Every row gives one point. Each copy is the shape, with its points in the same order, turned, moved and blurred by noise. Is it also mirrored, or only turned?

Shape (7 x 2):
+0.05 +0.70
-0.67 -0.78
+0.17 +0.27
-0.17 -0.43
+0.30 +0.26
-0.20 -0.48
+0.20 +0.07
Copy 1:
+0.26 +0.71
-0.66 -0.60
+0.20 +0.16
+0.01 -0.35
+0.59 +0.18
-0.16 -0.49
+0.37 +0.15
Copy 1 is: only turned
Copy 2 (7 x 2):
+0.11 +0.78
-0.67 -0.70
+0.28 +0.28
-0.16 -0.42
+0.45 +0.25
-0.24 -0.46
+0.22 -0.01
Copy 2 is: only turned

Shape (8 x 3):
-0.20 +0.17 -0.43
-0.60 -0.46 +0.39
+0.33 -0.65 +0.25
-0.20 -0.56 +0.54
+0.25 -0.02 -0.48
+0.60 -0.71 -0.36
-0.41 +0.36 -0.20
-0.03 +0.13 +0.13
Copy 1 (8 x 3):
-0.06 +0.29 -0.26
-0.52 -0.05 +0.57
+0.43 +0.04 +0.71
-0.13 -0.15 +0.86
+0.35 +0.40 -0.14
+0.78 +0.50 +0.58
-0.19 +0.02 -0.31
+0.09 -0.18 +0.03
Copy 1 is: mirrored
Copy 2:
-0.10 +0.16 -0.51
-0.77 -0.40 +0.15
+0.05 -0.97 -0.04
-0.34 -0.66 +0.35
+0.21 -0.26 -0.65
+0.27 -1.06 -0.53
-0.16 +0.40 -0.35
+0.07 -0.05 +0.02
Copy 2 is: only turned
Copy 3, 8 rows:
+0.04 +0.24 -0.40
-0.04 -0.70 +0.14
-0.16 +0.04 +0.73
+0.07 -0.45 +0.61
-0.14 +0.59 -0.13
-0.56 +0.51 +0.62
+0.20 -0.10 -0.54
+0.28 +0.08 +0.01
Copy 3 is: mirrored
Copy 4:
-0.05 +0.19 -0.51
-0.51 -0.27 +0.48
+0.39 -0.80 +0.10
-0.07 -0.48 +0.50
+0.37 -0.06 -0.59
+0.46 -0.90 -0.43
-0.18 +0.46 -0.22
+0.14 +0.01 +0.01
Copy 4 is: only turned

Shape (11 x 6):
+0.38 -0.44 -0.88 +0.07 +0.54 +0.39
+0.44 -0.17 -0.76 +0.05 +0.19 +0.39
-0.08 -0.41 -0.07 -0.45 +0.49 -0.16
-0.43 -0.25 +0.13 -0.50 +0.04 -0.24
+0.54 +0.35 +0.10 -0.12 -0.32 +0.02
+0.17 +0.51 -0.43 -0.19 +0.13 +0.18
+0.30 -0.17 -0.69 +0.52 +0.73 +0.45
+0.70 +0.49 -0.47 -0.41 +0.40 +0.44
-0.60 +0.23 +0.04 -0.31 +0.51 -0.22
-0.12 -0.01 -0.23 -0.66 -0.23 -0.22
-0.69 +0.47 +0.56 -0.14 +0.13 +0.69
Copy 1, 11 rows:
+0.21 -0.36 -0.95 +0.48 +0.04 +0.56
+0.35 -0.09 -0.76 +0.31 -0.16 +0.46
-0.37 -0.17 -0.50 -0.20 +0.48 +0.02
-0.57 +0.01 -0.22 -0.40 +0.13 -0.17
+0.54 +0.33 -0.03 +0.00 +0.02 -0.21
+0.24 +0.52 -0.55 +0.04 -0.02 +0.29
+0.08 -0.13 -0.64 +0.87 +0.17 +0.69
+0.74 +0.37 -0.69 -0.05 +0.31 +0.47
-0.77 +0.47 -0.38 -0.21 +0.44 +0.07
-0.22 +0.18 -0.58 -0.51 -0.08 -0.29
-0.52 +0.65 +0.54 -0.35 +0.03 +0.71
Copy 1 is: only turned
Copy 2:
+0.41 -0.26 -0.82 +0.43 +0.02 +0.57
+0.52 -0.08 -0.67 +0.42 -0.27 +0.39
+0.02 -0.32 -0.41 -0.45 +0.17 +0.10
-0.29 -0.20 -0.23 -0.62 -0.25 -0.20
+0.61 +0.28 +0.15 +0.07 -0.43 -0.31
+0.34 +0.51 -0.54 +0.02 -0.35 +0.02
+0.26 +0.04 -0.69 +0.77 +0.31 +0.50
+0.83 +0.60 -0.52 -0.02 -0.15 +0.35
-0.50 +0.31 -0.47 -0.47 +0.13 -0.17
+0.12 -0.11 -0.41 -0.54 -0.56 -0.25
-0.69 +0.70 +0.34 -0.28 -0.27 +0.33
Copy 2 is: only turned

Shape, 12 rows:
+0.62 +0.54 +0.25 +0.09 +0.61 -0.71 +0.70 -0.15
+0.46 +0.25 -0.28 +0.52 -0.19 -0.07 -0.51 +0.01
+0.20 +0.48 +0.07 +0.37 -0.58 +0.29 -0.43 -0.40
-0.74 +0.19 -0.41 -0.65 -0.04 +0.19 -0.31 -0.20
+0.32 +0.13 -0.13 +0.39 -0.48 +0.20 +0.08 +0.09
-0.75 -0.11 -0.47 -0.53 -0.12 -0.49 -0.16 -0.28
-0.41 +0.20 -0.53 -0.48 -0.04 -0.39 -0.43 -0.58
+0.47 -0.20 +0.43 +0.28 +0.67 -0.60 +0.34 -0.70
-0.21 -0.17 -0.56 -0.67 +0.22 +0.14 -0.35 -0.24
-0.21 +0.27 +0.09 +0.55 -0.11 -0.07 -0.42 +0.02
-0.01 +0.53 -0.20 +0.17 -0.09 +0.37 -0.40 +0.19
+0.71 +0.09 +0.70 -0.05 +0.26 -0.70 +0.09 -0.08
Copy 1, 12 rows:
+0.54 +0.33 +0.31 +0.10 +0.45 -0.84 +0.45 +0.73
+0.58 -0.01 -0.32 +0.56 +0.29 +0.32 -0.28 -0.05
+0.71 +0.12 +0.05 +0.44 +0.12 +0.37 -0.05 -0.74
-0.44 +0.26 -0.50 -0.64 +0.11 +0.34 -0.03 -0.57
+0.39 -0.15 -0.04 +0.61 -0.20 +0.35 +0.21 -0.12
-0.41 -0.06 -0.62 -0.59 -0.23 -0.36 -0.34 -0.25
-0.02 +0.07 -0.68 -0.64 +0.15 -0.31 -0.37 -0.46
+0.53 -0.47 +0.54 -0.17 +0.79 -0.79 +0.01 +0.26
-0.11 -0.14 -0.63 -0.77 +0.39 +0.25 -0.06 -0.15
+0.06 +0.13 +0.05 +0.39 +0.03 +0.12 -0.35 -0.25
+0.03 +0.45 -0.19 +0.22 +0.15 +0.52 -0.08 -0.26
+0.92 -0.12 +0.55 -0.17 +0.17 -0.45 -0.07 +0.77
Copy 1 is: only turned
Copy 2:
+0.36 +0.33 -0.33 +0.63 +0.86 -0.19 +0.69 -0.31
+0.41 +0.05 -0.69 +0.62 -0.32 -0.14 -0.44 +0.20
+0.27 +0.69 -0.13 +0.49 -0.45 -0.27 -0.63 +0.14
-0.23 +0.60 -0.55 -0.69 -0.42 +0.34 -0.22 -0.39
+0.20 +0.15 -0.17 +0.37 -0.38 -0.19 -0.11 +0.51
-0.41 +0.20 -0.52 -0.38 -0.60 +0.25 +0.08 -0.83
+0.00 +0.52 -0.70 -0.19 -0.50 +0.01 -0.10 -0.85
+0.24 -0.20 +0.02 +0.46 +0.87 -0.52 +0.07 -0.68
+0.12 +0.11 -0.62 -0.74 -0.26 +0.06 -0.25 -0.47
-0.27 +0.25 -0.37 +0.65 -0.19 +0.11 -0.53 +0.06
+0.07 +0.52 -0.59 +0.15 -0.20 +0.15 -0.52 +0.42
+0.64 -0.02 +0.08 +0.74 +0.65 +0.22 +0.11 -0.38
Copy 2 is: mirrored
Copy 3, 12 rows:
+0.12 -0.75 +0.61 +0.31 +1.18 -0.44 +0.07 -0.13
+0.56 +0.13 -0.01 +0.82 +0.08 -0.23 -0.34 -0.23
+0.08 +0.01 +0.17 +0.96 -0.33 +0.14 -0.36 -0.61
-0.51 +0.18 -0.43 -0.27 -0.43 -0.22 +0.14 -0.40
+0.33 -0.39 -0.13 +0.85 -0.19 +0.01 -0.06 -0.09
-0.25 -0.08 -0.13 -0.42 -0.47 -0.85 +0.13 -0.34
-0.18 +0.12 -0.15 -0.26 -0.17 -0.75 -0.25 -0.68
+0.65 -0.51 +0.64 +0.11 +0.80 -0.43 +0.52 -0.84
+0.02 +0.11 -0.62 -0.49 -0.14 -0.17 +0.08 -0.44
+0.18 +0.39 +0.31 +0.75 -0.09 -0.29 +0.18 -0.21
-0.13 +0.29 -0.18 +0.68 -0.01 +0.15 -0.12 -0.07
+0.52 -0.47 +0.96 +0.03 +0.63 -0.09 -0.16 -0.22
Copy 3 is: mirrored

Shape (17 x 11):
-0.25 +0.18 -0.22 -0.24 -0.33 +0.09 +0.38 -0.01 +0.90 +0.48 -0.10
-0.96 -0.75 -0.10 -0.10 +0.44 -0.73 +0.40 +0.29 +0.00 +0.20 -0.60
-0.15 -0.04 +0.38 +0.69 -0.43 +0.22 -0.18 -0.58 -0.05 +0.36 -0.05
-0.38 +0.00 -0.04 -0.19 +0.90 -0.33 +0.23 -0.19 +0.10 +0.48 -0.02
-0.23 +0.29 -0.09 -0.20 -0.68 +0.04 +0.48 -0.07 -0.32 +0.49 -0.05
+0.03 -0.13 +0.53 +0.58 -0.68 -0.01 +0.33 +0.35 -0.10 +0.48 +0.03
-0.33 +0.13 +0.08 -0.10 +1.00 +0.28 -0.50 +0.38 +0.00 +0.30 +0.28
+0.08 +0.14 -0.05 -0.07 +1.92 -0.18 +0.47 +0.06 +0.18 +0.37 -0.30
-0.19 +0.28 -0.01 -0.27 +0.47 +0.26 +0.05 +0.24 +0.18 -0.01 -0.51
+0.11 -0.15 +0.05 -0.27 -0.09 -0.11 +0.11 +0.35 -0.20 +0.19 -0.29
-0.11 +0.15 +0.80 -0.38 -0.58 +0.26 +0.35 -0.49 -0.05 +0.21 -0.33
-0.35 +0.19 -0.29 +0.28 -0.67 -0.15 -0.14 +0.05 +0.32 -0.45 -0.14
-0.25 +0.26 +0.38 -0.29 -0.03 +0.07 +0.45 -0.02 -0.20 -1.06 +0.16
-0.64 +0.15 +0.50 +0.42 -0.67 +0.02 +0.32 +0.14 +0.30 +0.27 -0.25
-0.27 +0.10 +0.21 -0.21 -0.69 -0.73 +0.15 -0.02 +0.07 -0.20 -0.64
-0.58 -1.08 -0.11 -0.07 -0.60 +0.34 +0.23 +0.22 +0.04 -0.84 -0.14
-0.32 +0.41 -0.12 +0.05 -0.17 +0.00 +0.44 +0.21 -0.25 +0.37 -0.70
Copy 1, 17 rows:
-0.45 +0.28 -0.16 +0.15 -0.03 +0.53 +0.17 -0.56 +0.85 +0.73 +0.20
-0.85 -0.74 -0.35 +0.45 +0.33 +0.28 +1.30 +0.08 +0.14 +0.47 -0.31
+0.10 -0.14 +0.64 +0.57 -0.18 +0.34 +0.02 -0.39 +0.12 -0.17 +0.28
-0.34 +0.24 -0.21 +0.20 +0.73 +0.09 +1.03 -0.41 -0.01 +0.24 -0.03
-0.02 -0.09 -0.23 -0.04 -0.64 +0.64 +0.38 -0.49 -0.01 +0.42 +0.38
+0.24 -0.10 +0.30 +0.47 -0.46 +0.73 +0.35 +0.41 +0.24 +0.23 +0.49
-0.19 +0.33 -0.34 -0.03 +1.21 +0.44 +0.25 -0.02 -0.22 -0.16 +0.00
-0.26 +0.95 -0.39 +0.15 +1.12 +0.11 +1.50 -0.25 +0.13 -0.22 -0.60
-0.56 +0.38 -0.28 -0.19 +0.27 +0.49 +0.30 -0.13 +0.17 +0.02 -0.49
+0.06 -0.12 -0.29 -0.08 -0.08 +0.36 +0.40 +0.18 +0.13 +0.37 -0.23
-0.16 +0.00 +0.74 -0.49 -0.54 +0.33 +0.32 -0.33 +0.15 +0.30 +0.14
-0.65 -0.13 -0.31 +0.47 -0.50 +0.06 -0.32 -0.02 +0.34 +0.08 +0.13
-0.71 +0.12 -0.23 -0.64 -0.44 -0.27 +0.36 +0.28 +0.14 -0.47 +0.34
-0.66 -0.06 +0.43 +0.40 -0.40 +0.76 +0.23 +0.07 +0.31 +0.35 +0.45
-0.58 -0.22 +0.06 +0.20 -0.77 -0.10 +0.31 +0.11 +0.09 +0.72 -0.20
-0.60 -1.22 -0.30 -0.23 -0.26 +0.20 +0.14 +0.29 +0.88 -0.36 +0.07
-0.41 +0.15 -0.22 +0.21 -0.48 +0.82 +0.58 -0.24 -0.13 +0.23 -0.28
Copy 1 is: only turned
Copy 2:
-0.36 +0.40 -0.02 -0.08 -0.18 +0.11 -0.06 -0.82 +0.97 -0.29 -0.30
-1.02 -0.18 -0.75 -0.24 -0.17 -0.55 -0.80 -0.01 +0.30 +0.53 -0.70
-0.06 +0.26 +0.42 +0.51 -0.33 -0.12 -0.62 -0.38 +0.02 +0.18 +0.62
-0.27 -0.10 -0.74 -0.35 +0.49 -0.23 -0.46 -0.64 +0.24 +0.32 -0.05
-0.43 +0.44 +0.41 -0.09 -0.15 +0.34 +0.04 -0.50 -0.19 +0.16 -0.15
-0.45 +0.11 +0.88 +0.26 -0.29 -0.43 -0.23 -0.19 +0.04 -0.06 -0.14
+0.15 -0.30 -0.51 -0.45 +0.86 -0.09 -0.70 -0.14 +0.05 -0.46 +0.06
+0.45 -0.59 -0.94 -0.30 +1.21 -0.51 -0.27 -0.47 +0.55 +0.50 -0.50
+0.17 +0.00 -0.24 -0.30 +0.38 +0.21 -0.45 +0.04 +0.56 +0.18 -0.50
+0.13 -0.24 +0.10 -0.25 -0.28 +0.07 -0.06 -0.07 +0.07 +0.09 -0.50
-0.23 +0.50 +0.69 -0.40 -0.24 +0.28 +0.04 -0.05 +0.37 +0.56 +0.41
-0.11 +0.82 -0.19 +0.36 -0.55 -0.04 -0.43 +0.03 +0.19 -0.28 -0.09
+0.01 +0.79 -0.32 -0.10 +0.12 +0.05 +0.41 +0.93 +0.18 +0.27 -0.04
-0.50 +0.77 +0.59 +0.12 -0.23 -0.24 -0.56 -0.06 +0.46 +0.05 -0.08
-0.24 +0.65 +0.05 -0.25 -0.82 -0.21 -0.26 -0.06 +0.26 +0.47 -0.46
-0.92 -0.03 -0.31 +0.38 -0.80 +0.30 -0.12 +0.96 +0.30 -0.25 -0.29
-0.13 +0.41 +0.29 -0.18 +0.16 +0.26 -0.49 -0.22 +0.09 +0.31 -0.74
Copy 2 is: mirrored
Copy 3:
-0.08 +0.11 -0.19 +0.16 -0.46 -0.48 -0.29 +0.08 +0.79 +0.48 -0.03
-0.76 -0.62 +0.26 -0.10 -0.01 -0.71 -0.09 +1.03 -0.13 -0.30 -0.40
+0.00 -0.13 +0.55 +0.48 -0.35 +0.04 +0.45 -0.66 +0.16 +0.05 -0.13
-0.46 -0.11 +0.08 -0.16 +0.69 -0.19 -0.05 +0.45 +0.28 +0.19 -0.39
-0.20 +0.25 +0.28 +0.04 -0.31 -0.56 +0.17 -0.15 -0.16 +0.57 +0.56
+0.20 -0.19 +0.58 +0.76 -0.33 -0.11 +0.50 +0.14 -0.03 +0.29 +0.38
-0.40 +0.00 -0.01 -0.28 +0.50 +0.91 +0.13 +0.49 +0.21 +0.43 -0.43
-0.18 +0.15 +0.27 -0.06 +1.27 +0.10 -0.59 +0.96 +0.14 +0.26 -1.01
-0.15 +0.42 +0.26 -0.27 -0.19 +0.18 -0.30 +0.55 +0.06 +0.34 -0.45
+0.18 -0.04 +0.22 -0.15 -0.29 -0.12 +0.08 +0.44 -0.33 +0.38 -0.01
+0.27 +0.17 +1.06 -0.22 -0.39 -0.33 -0.01 -0.27 +0.25 +0.26 +0.30
-0.11 +0.44 -0.22 +0.21 -0.92 -0.28 +0.07 +0.03 -0.13 -0.34 -0.06
+0.01 +0.87 +0.50 -0.26 -0.19 +0.14 -0.42 +0.35 -0.19 -0.65 +0.46
-0.32 +0.12 +0.69 +0.55 -0.69 -0.28 +0.32 +0.15 +0.44 +0.05 +0.15
+0.25 +0.29 +0.34 -0.17 -0.72 -0.85 +0.28 +0.42 -0.10 -0.32 -0.10
-0.37 -0.57 +0.23 +0.02 -1.07 +0.04 -0.68 +0.26 -0.51 -0.61 +0.49
-0.41 +0.41 +0.50 +0.19 -0.36 -0.50 +0.12 +0.38 -0.21 +0.54 -0.12
Copy 3 is: mirrored
